Every row gives one point. The points of each table are mixes of a few directions, plus a little noise. How many directions does each table use, and how many do they share? Where both have some left over, give the other angles between the two spaces (their principal angles), to ten degrees, smallest first.
In the rows, 128 means zero.

First (5 x 2):
[[118 135]
 [119 133]
 [176 101]
 [ 76 159]
 [155 113]]
Second:
[[179  98]
 [ 99 146]
 [ 90 149]
 [101 144]
 [141 121]
 [171 102]
 [112 139]]
Directions: first 1, second 1, shared 1

First, 7 rows:
[[127 127 106  98 160 173]
 [151 122  91  79 130 104]
 [160  91 116 132 133 124]
 [113 159 154 182  98  94]
 [134 103 113  98 151 163]
 [ 93 126 187 166  91 105]
 [112 168 129 145 132 135]]
Second (7 x 6):
[[112 137 131 104 125 130]
 [133 130 148 142 111 133]
 [134 135 160 141  99 140]
 [105 141 165 115  97 132]
 [171  93  76 108 199 100]
 [ 81 132 157 160  90 121]
 [159 128  60 124 175 139]]
Directions: first 4, second 4, shared 2; angles 40, 80

First (9 x 11):
[[124 134 158 139 114 150 161  88  83 157 157]
 [132 102 136  93 150 127  71  92 152 149 100]
 [152 121 114 127 161 126 122 154 140  92  82]
 [153 117 115 120 166 125 111 151 147  93  75]
 [105 113 141  98 113 122  79  81 148 179 149]
 [118 142 117 143 110 120 147 151 128 119 148]
 [102 116 124  98 110 110  71 106 167 164 146]
 [141 151 136 168 123 148 204 145  74 104 141]
 [124 158 110 167 106 123 187 182 112  94 153]]
Second, 10 rows:
[[ 85 133 113 133  78 116 134 116 140 144 166]
 [ 76 138 150  98  86 112 121 133 141 160 145]
 [199 113 111 164 189 132 105 149 132 111 118]
 [ 73 142 158  70 100 106 116 157 151 141 105]
 [ 90 129 123 110  99 139 166  92 109 105  98]
 [134 160 118  96 130 152 178 133  94  68 112]
 [178  91 114 176 178 119  85 135 153 138 109]
 [101 113 116 153  98 116 121 104 141 153 149]
 [177 105 144 164 171 136 103 115 119 162 139]
 [164 153 131 116 151 147 151 142  98  99 137]]
Directions: first 3, second 5, shared 2; angles 40

First (8 x 18):
[[128 131 140 150 127 123 132 101 131 149 116 141  97 130 119 122 134 119]
 [154 115  91  57  13 123  97 168 127 150  88  83 181 100 127 101 149 172]
 [115 173 148 121 179 123 100 155 103 136 129 121 181 128 145 132 109 126]
 [103 111  94 149 112 127 135  79 136  97 131 141  88 158 125 149 144 135]
 [165 163 172 141 239 119 103 179 110 125 185 159 135 137 129 110  70  55]
 [115 127 153 157 158 134 156 106 135 136 128 140 104 124 125 137 132 123]
 [114 102 109 148 103 133 152  84 144 114 125 138  82 139 120 141 148 137]
 [131 101 119  99  94 142 149 154 138 117 123 102 155 105 134 132 137 158]]
Second (11 x 18):
[[ 78 156 124 167 172 158 148 108  98  99 160 144  86 148 100 163 138 142]
 [171  97 131  91  93 100 107 143 156 148 111 122 152 110 147  97 118  99]
 [121 129 150 139 165 157 177 160 121 114 134 107 158 110 139 148 123 172]
 [ 65 162 124 155 157 139 123  90 104 118 135 140 102 148 113 160 143 135]
 [136 140 111 156 131 143 135 127 108 115 148 140  85 150 101 130 129 137]
 [123 140 119 153 141 145 139 125 111 112 149 139  94 143 107 137 129 136]
 [184  79 145 126 161 158 182 189 143  90 195 137  97 107 110 117 101 101]
 [176  81 128  62  72  73  72 126 177 161 110 134 148 107 150  81 116  50]
 [102 118 141 106 136 115 113 114 143 133 126 131 142 115 140 134 131  96]
 [178 134 112 122  70 109 110 141 130 163  77 106 165 133 147  96 128 166]
 [ 77 169 126 130 110 112  99  89 115 159  65 106 177 135 154 143 149 172]]
Directions: first 5, second 4, shared 2; angles 30, 80

First:
[[129 128 132 128 130 129 125 126 126 133 129 125 128 131 133 127 130 129
  129 128 130 128 130 129 130 124 131 131 127 127 125 128]
 [120 131  74 125  92  98 168 157 157  45 116 157 124  77  44 144 112 126
  119 123 104 120  81 104  77 199  56  92 154 152 179 122]
 [128 129 125 127 126 127 130 128 130 123 127 130 127 125 124 129 127 127
  128 127 128 129 126 127 126 132 124 126 129 129 131 128]
 [126 129 112 127 117 120 140 136 137 104 125 136 127 113 104 133 123 128
  125 126 122 126 115 122 113 148 107 117 135 135 143 127]
 [135 124 172 131 159 154  95 104 104 196 137 105 132 169 195 115 139 129
  135 132 146 136 166 146 169  71 187 157 107 109  85 133]
 [134 124 180 131 164 159  88  99 100 210 140 101 133 178 209 113 142 131
  136 134 150 135 172 150 178  58 198 163 102 105  77 133]
 [132 126 159 131 149 145 105 112 112 175 135 113 130 157 175 121 137 130
  133 132 141 132 154 141 157  87 169 148 114 115  99 132]
 [121 131  71 124  89  95 171 159 159  40 116 156 123  73  39 145 112 126
  119 123 103 120  79 102  74 202  51  90 154 153 184 122]]
Second (9 x 32):
[[ 93 140 108 100  96 131 129  91  92 105 101 145 101  82 126 118 169 130
  171 155 104 120 167  82 124 180 118 182 104 132 115 107]
 [148 121 142 146 148 127 127 150 150 142 145 119 144 157 129 135 102 127
  103 111 144 134 105 156 131  97 134  94 142 126 137 140]
 [181 110 159 172 178 128 127 187 182 166 171 102 170 199 133 145  63 124
   61  89 166 138  67 199 133  49 142  44 165 125 148 161]
 [176 113 158 165 173 127 125 180 178 161 166 107 166 193 133 143  69 124
   69  91 163 138  74 191 133  57 140  51 162 125 147 157]
 [144 121 139 143 143 128 129 147 145 141 141 119 141 151 130 133 107 127
  107 115 139 131 108 151 129 102 134 102 138 127 135 139]
 [102 138 113 109 105 129 129 101 103 111 108 141 109  96 126 120 157 130
  158 148 110 122 156  96 126 164 120 166 111 130 119 113]
 [102 136 111 108 102 129 128 100 101 110 107 141 108  92 125 120 159 131
  162 148 109 123 159  93 127 167 119 171 112 130 119 112]
 [114 133 121 118 116 129 129 114 114 118 116 133 119 111 128 125 146 129
  145 137 118 125 144 111 126 149 126 150 119 130 124 120]
 [ 89 143 103  95  90 129 131  85  86 102  96 147  96  74 124 115 177 131
  179 156  98 119 173  76 123 187 118 192 100 131 114 104]]
Directions: first 1, second 1, shared 0; angles 80
